Each point is reached from the start by the listed moves, each made once or not at all, plus a little noise. Is the number of moves made odd or even? Then give how often each move was made.
In the rows, zero is written as 128.

Moves:
(1): [182 108  95 133]
(2): [149 170 126  95]
Start: [145 115 140 114]
Points:
[199  98 107 124] => odd (1, 0)
[143 113 140 115] => even (0, 0)

Moves:
(1): [166 102 145]
(2): [137 177 125]
(3): [119 140 150]
Start: [141 140 114]
Points:
[135 154 138] => odd (0, 0, 1)
[178 175 152] => odd (1, 1, 1)
[150 187 111] => odd (0, 1, 0)

Moves:
(1): [128 127 152 153 127 160]
(2): [130  99 135 127 116 144]
(3): [163 161 131 148 143 118]
(4): [174 147 123 149 163 135]
(5): [135 122 100 127 132 110]
(6): [116 115 153 144 132 138]
Start: [120 115 138 141 127 138]
Points:
[116  66 166 181 121 180] => even (1, 1, 0, 0, 1, 1)
[165 133 158 188 162 179] => even (1, 0, 0, 1, 0, 0)
[165 134 135 161 161 145] => odd (0, 0, 0, 1, 0, 0)
[152 100 169 202 138 169] => odd (1, 1, 1, 0, 1, 1)
[155  93 163 178 154 171] => odd (0, 1, 0, 1, 0, 1)
[152 103 144 176 136 137] => even (0, 1, 1, 0, 1, 1)

Moves:
(1): [125 126 120 129 141 139  93 115 142]
(2): [163 109 108 150 107 107  99 150 128]
(3): [122 104 128 129 161 106 139 105 147]
(4): [117 126 122 119 122 118 123 131 114]
(5): [133 122 135 137 101 112 121 121 142]
(6): [147 151 115 152 128 137 113 103 143]
(7): [135 109 141 104 125 129 117 106 163]
(8): [111 118 122 147 135 141 100 107  80]
(9): [135 137 134 136 132 121 133 135 126]
Start: [127 115 123 125 114 134 129 132 125]
Points:
[176 111  96 206  80 112  56 106 104] => odd (0, 1, 0, 0, 1, 1, 0, 1, 1)
[167  68 105 172 102  81  49  64 143] => even (0, 1, 1, 1, 1, 1, 1, 1, 1)
[128  84 129 134 117  96 131 101 158] => even (0, 0, 1, 0, 1, 0, 0, 0, 0)
[170  78 117 161 101  68 108 130 157] => even (0, 1, 1, 0, 1, 0, 0, 0, 1)
[154  65 109 183 110  81  79 109 107] => odd (0, 1, 1, 0, 1, 0, 0, 1, 1)
[141  42 104 141 144 118  36  73 144] => odd (1, 1, 1, 0, 0, 0, 1, 1, 0)

Moves:
(1): [114  80 182 109 125 174 123 159 111 113 158  81]
(2): [129  88 154 131 126 104 103 126 115 144 148  84]
(3): [150  75  94 143 147 120 162 139 135 106 120 103]
(4): [151 135 111 155 119 143 135 120 112 133 112 148]
(5): [ 76 183 184 142 141 145  79 141 140 131 149 144]
(6): [153 131 108 127 132 100 129 134 135 142  93 134]
(7): [124  85 132 127 132 156 149 111 130 121 111 134]
(8): [142 100 135 117 158 112 157 129 111 120 127  61]
(9): [129 125  96 145 118 109 153 141 131 147 103 126]
(10): [101 125 139 115 144 145 109 139 111 128 140 125]
(11): [128  82 151 131 138 142 156 141  99 122 148 138]
(12): [130 148 133 132 139 161 127 124 146 156 153 160]
Start: [152 145 121 133 116 108 107  98 137 101 115 125]
Points:
[176   7 158 140 153 159 139 125  83 152 108  22] => odd (1, 1, 0, 1, 0, 1, 1, 1, 1, 1, 0, 1)
[161 100 129 139 171 187 143  82 106 117 118 113] => odd (0, 0, 0, 1, 0, 0, 1, 1, 0, 1, 0, 1)
[169  90 136 195 169 181 146 115 140 117 106 192] => odd (0, 0, 1, 1, 1, 1, 1, 0, 0, 0, 1, 1)
[179  89  87 148 135  98 143 107 146  77 105 104] => odd (0, 0, 1, 0, 0, 0, 0, 0, 0, 0, 0, 0)

Moves:
(1): [148 119 114 132 141 137 128 141 133 120 123 119 140 117  96 130 144 103
 116]
(2): [145 113 129 118 140 142 139 144 123 150 128 131 128 117 139 118 128 105
 135]
(3): [138 132 105 100 128 129 113 122 152 130 132 141 113 144 125 148 124 112
 154]
(4): [106 132 131 123 140 127 124 125 132 141 137 109 132 115 131 124 119 104
 137]
(5): [136 121 122 121 142 117 132 118 129 122  99 140 130 125 131 124 115 116
 149]
(6): [139 130 138 140 132 127 131 126 133 132 141 117 117 136 137 127 126 117
 125]
(7): [117 123 128 131 142 121 115 140 113 139 137 136 139 125 127 120 133 119
 126]
(8): [124 105 139 140 130 140 111 118 117 140 137 129 138 125 128 140 133 121
 132]
(9): [135 122 137 107 122 103 128 123 117 152 111 141 133 118 141 134 160 114
 133]
(10): [121 128 131 153 126 130 116 131 124  95 105 115  99  99 138 147 110 109
 127]
(11): [155 123 138 132 123 115 127 134 134 120 146 122 152 124 166 117 133 110
 113]
(12): [131 120 130 128 138 122 129 142 132 119 128 128 120 116 131 131 135 130
 132]
(13): [139 142 134 124 125 125 133 140 139 129 116 127 137 128 126 128 127 139
 125]
(14): [140 134 137 109 149 130 133 109 139 131 142 123 142 133 132 142 133 141
 109]
(15): [141 112 130 130 126 133 121 134 132 139 138 127 136 116 121 127 104 135
 122]
(16): [131 134 137 124 136 114 127 137 113 136 136 105 137 135 123 138 128 121
 142]
(17): [143 108 133 118 148 122 144 138 132 127 134 132 142 135 113 153 150 102
 117]
(18): [131 112 112 141 138 127 135 135 128 141 147 138 128 131 139 137 133 125
 140]
Start: [128 106 129 129 112 115 121 111 138 118 128 140 122 124 144 142 120 136
 125]
Points:
[226  56 166 116 172  79 161 152 159 136 145 132 141  80 226 195 175  47
 104] => even (0, 1, 0, 0, 0, 1, 0, 0, 1, 1, 1, 1, 1, 1, 0, 0, 1, 1)
[181  65 144  87 154  98 137 127 120 201 161 136 158 106 172 166 136 108
 135] => even (0, 1, 0, 0, 0, 0, 0, 0, 1, 0, 0, 0, 0, 1, 1, 1, 0, 1)
[163  89 141 118 171  96 114 151 137 158 173 127 167 109 148 167 116 152
 124] => odd (0, 0, 0, 0, 0, 0, 1, 0, 0, 0, 0, 1, 1, 1, 1, 1, 0, 1)
[163  42 153 107 155  84  62 153 114 175 156 119 144  51 207 177 117   7
 171] => odd (0, 1, 1, 1, 0, 0, 1, 1, 1, 1, 1, 1, 0, 0, 1, 1, 0, 0)
